Each row is a point. The window is the flat piece filled in between its corners: a triangle in 3 columns, a solid with four corners in 4, and so on. A path goes straight from each point to the next, and from the last back to the first. List the points from which the path goes on through the window.

Window:
[[ 47   2  31]
 [  5  42  -5]
 [-35  32 -41]]
Path:
(1): [-39  12  17]
(2): [ 2 41 19]
(3): [ 34  34 -17]
(4): [60 15 -2]
(5): [ 1  8 46]
(6): [-28  37  27]
(7): [ 24  41 -29]
(8): [ 19  17 -44]
Through the window after points: 4, 6

Window, 4 rows:
[[-10  26 -20  -5]
 [-49  15 -27 -23]
 [-18 -38  60   1]
 [ 31 -27  -1  -6]]
Path:
(1): [-20  12  42 -32]
(2): [-39 -19  16  23]
(3): [-40  19 -58  19]
(4): [  0  40 -31 -43]
(5): [  4 -18  53 -35]
(6): [-30 -38  39  26]
(7): [-22 -49  36  27]
(8): [-14 -23  57 -15]
(9): [-27  10  -7 -29]
(10): [-40  -3 -25  19]
(11): [ 12 -29 -20  35]
(12): [ 49 -11  29 -34]
Through the window after points: 5, 7, 9

Window:
[[ -6   0  21   8  11 -11]
 [  2  -4   7   4 -35 -11]
 [-52 -60 -51 -35 -11  -2]
 [ 17 -26  20 -36  37  20]
 [ 20  -9  13  34  -6   1]
 [ 22  24   0  19  -3  -3]]
Path:
(1): [  9 -31 -14  -2  16 -28]
(2): [  9  -1   4   5  -4 -20]
(3): [-10   9  21  18 -17  32]
(4): [  5 -16  19 -13   3  22]
(5): [ 13 -15   6 -15   7  -8]
(6): [ 13 -11  11   0  14 -32]
(7): [-9  0 19  9  6  5]
(8): [-6 12  5  6 10 31]
(9): [ 19  -8   1   8   6 -20]
(10): [ 16 -22 -10  -9   2 -44]
(11): [-21  15   2  30 -18  28]
(12): [-20  -3   1  10 -26   8]
(13): [  6  -8   7   7   2 -26]
(14): [  9 -40 -29 -14   3 -32]
(15): [-46 -16  -6  -7 -26  21]
(16): [-41 -21  -9 -13 -15  36]
Through the window after points: 2, 4, 6, 14

Window, 8 rows:
[[-39   7 -11  44  20   6  17 -11]
 [  3  36  15  12 -16   1   7 -11]
 [-28   0  32  28  19 -15  17  17]
 [ 40  60  16  13  12   3 -19  -7]
 [-13 -28  21  -9   6 -37 -15   0]
 [ 25   4  19   0   6  20  32   7]
 [-11  23  -4 -40  -2 -25  15   1]
 [  5  22  16 -35   2  39 -42 -20]]
Path:
(1): [ -7  17  -4 -22 -11  -9  -2  26]
(2): [-4 12 -4 28  7 16 -9 14]
(3): [-16  10  13  22  16  13   4 -22]
(4): [ -8  15  32 -23  16 -10   4 -45]
(5): [ 16   7  12  -9  -8  -8 -12  33]
(6): [ -3  20   2  12 -15   3   2  33]
(7): [ -8  23  26   8  16   4  20 -14]
(8): [ -7  24   8 -26   7 -22  17 -20]
Through the window after points: 8

Window, 11 rows:
[[ 17   2  42   2  -5 -21   4  -9   2   4  23]
 [ -8   3  32  20  30  20   4 -36  12  15  22]
 [-11 -15 -36 -40  19 -30  17  -1  13   2  18]
 [-26 -20 -48 -35 -22  -6 -17  -1  46 -20  31]
 [-14 -33  -4  35 -17  43  12 -24 -21  -3  -4]
 [ 15 -11  22  33  32 -14 -25 -17  -3   3   1]
 [ 32  -3  47  -5  27  15 -24 -32 -15  33  -8]
 [ -9 -12   1  38 -18  20  10 -11  14  31 -27]
 [ -5  -4 -50 -27  17  23  -1  41  20  -7  44]
 [ -8  33 -60 -28 -18 -30  -3 -14   9 -10  12]
 [-32   4  32  12  -8   5   1 -16   4 -19 -32]]
Path:
(1): [ 25 -22   8  -9   0  31  23 -20  13 -24  21]
(2): [-36   6 -16   1  11  -7 -11  -2   5  28   4]
(3): [ -5  -9  37  -2   5 -13 -19   3 -12  42  35]
(4): [ 11   1   7   1   3  -3   5  -9  12 -10  12]
(5): [ 42  -5  14  -8  26  10  31 -16   7 -10   5]
(6): [-20  -6   7  10  -6   2  -9 -15  12  10  16]
(7): [-13   9  -3  -5  -5 -11 -16  -9   5  22  22]
(8): [  8   4  -7 -10   2   5  18 -21  11 -18  -2]
Through the window after points: 3, 5
